Rows are points. To make a cloud, some directions were put in groups of two or more. Within a group, all points are equally far from the middle, so they leave a hole (a ring in 2 directions, a hollow ball in 3). The other directions are filled evenly. Then the cloud was stretched, turned, moved and blurred a little. How many holes are there, and how many directions does each take, smallest first?

Cloud (19 x 3)
[[-35 -39 -13]
 [-45  14  16]
 [-51 -37   7]
 [ 37  29  -7]
 [ 20 -26  -4]
 [-42 -45  -4]
 [-47 -21 -42]
 [-12  -6  -6]
 [ 34  24 -12]
 [  2  -6  51]
 [-59  32   4]
 [  8   6 -45]
 [-28  33 -74]
 [ 18  28   4]
 [ -1 -44  27]
 [ 34  -5  -8]
 [ -9  -4   3]
 [ 27  -1  -8]
 [-15 -18  21]]
Holes: 0

Cloud (31 x 4)
[[-45 -19 -16   5]
 [-32  -9 -25 -34]
 [  7  11  46  -7]
 [-49   3 -22  -8]
 [-53  25 -32 -14]
 [-15  50   3 -20]
 [-60  19 -17  17]
 [ 16  41 -34  22]
 [  8  -3 -21  51]
 [-18   5  38 -15]
 [-28 -44  15 -21]
 [-31  -3 -52  -5]
 [-51   9   5  16]
 [-25 -20  21 -42]
 [-14  -2 -55 -22]
 [-52  10  -4   6]
 [ 41  16  34 -41]
 [ 16  22 -52  -5]
 [-41  22 -50 -42]
 [-27 -21 -32  -7]
 [ -4  -7  61  16]
 [-40 -29   0  -2]
 [-24   3 -59 -21]
 [ 20  19  34  -5]
 [ 33 -10   7  12]
 [-38  -9  -2 -25]
 [ 10   1  51  28]
 [-32 -15 -43  15]
 [-52 -11 -14  10]
 [ 14 -30 -21 -26]
 [  1  20  34 -49]]
Holes: 1 (2)

Cloud (49 x 6)
[[ 21  -4  17 -27 -36 -32]
 [ 28  -9   9  36 -46  47]
 [ 37  11  37  -8 -58  31]
 [ 43 -26  25  15  23  33]
 [ 79 -18  22   7  -3   3]
 [ 40  -9  -5 -30 -24  45]
 [ 51 -42  22  38 -20  35]
 [ -6  18   6  37  49  20]
 [ 36  -2  43 -22 -49  34]
 [-23  -1  43 -43 -14  19]
 [ -9 -11 -14  22  38  11]
 [-15  38  29  -1  50   2]
 [-29  26  -5  54  21   6]
 [ 31 -42  -1  15 -32  49]
 [-30   6  -8  44 -20  -4]
 [-10 -37  15  22   5  21]
 [ 56  19   9  66   9  27]
 [ -2 -11 -19  21  30  33]
 [ 49  49   1   5 -32   5]
 [ -3 -28 -32  -4 -44 -13]
 [ 75 -34 -32  32 -17  21]
 [-23  23   6 -43  16   0]
 [-14 -15  11  16 -31  45]
 [ 19  -6  -8  18  25 -33]
 [ 66 -13  41  -2 -36  -7]
 [-35   1  26 -32 -31  19]
 [  9 -18 -54   3 -18 -14]
 [ -8 -16  22  -2  28 -12]
 [-14 -18  37   1  15 -10]
 [ 48  -8  18 -21 -34 -27]
 [ 51  41  46  19 -30   1]
 [-15  38  63  27  22  18]
 [-40   1   8 -14 -37  12]
 [ 72  16   9  11   6 -14]
 [ 12 -36  20  16  20  31]
 [-18 -36 -14   4  -6  24]
 [ 21 -15  25  51 -20  43]
 [-27  10  46  37  11  -3]
 [-29  11  22  -5 -34  38]
 [ -2 -39   5  17  12  28]
 [  6  12 -20 -36 -15 -24]
 [ 38  51  26  27 -13 -29]
 [-12  29   1 -32  11  34]
 [-19   8  30  53   9  25]
 [-15 -16 -31   5  15  22]
 [ 38  -2 -16  35 -69  -1]
 [ -6 -37 -16  21   0 -12]
 [-20  38  54  35  29  12]
 [ 41  -5  68  10 -17  25]]
Holes: 3 (2, 2, 2)
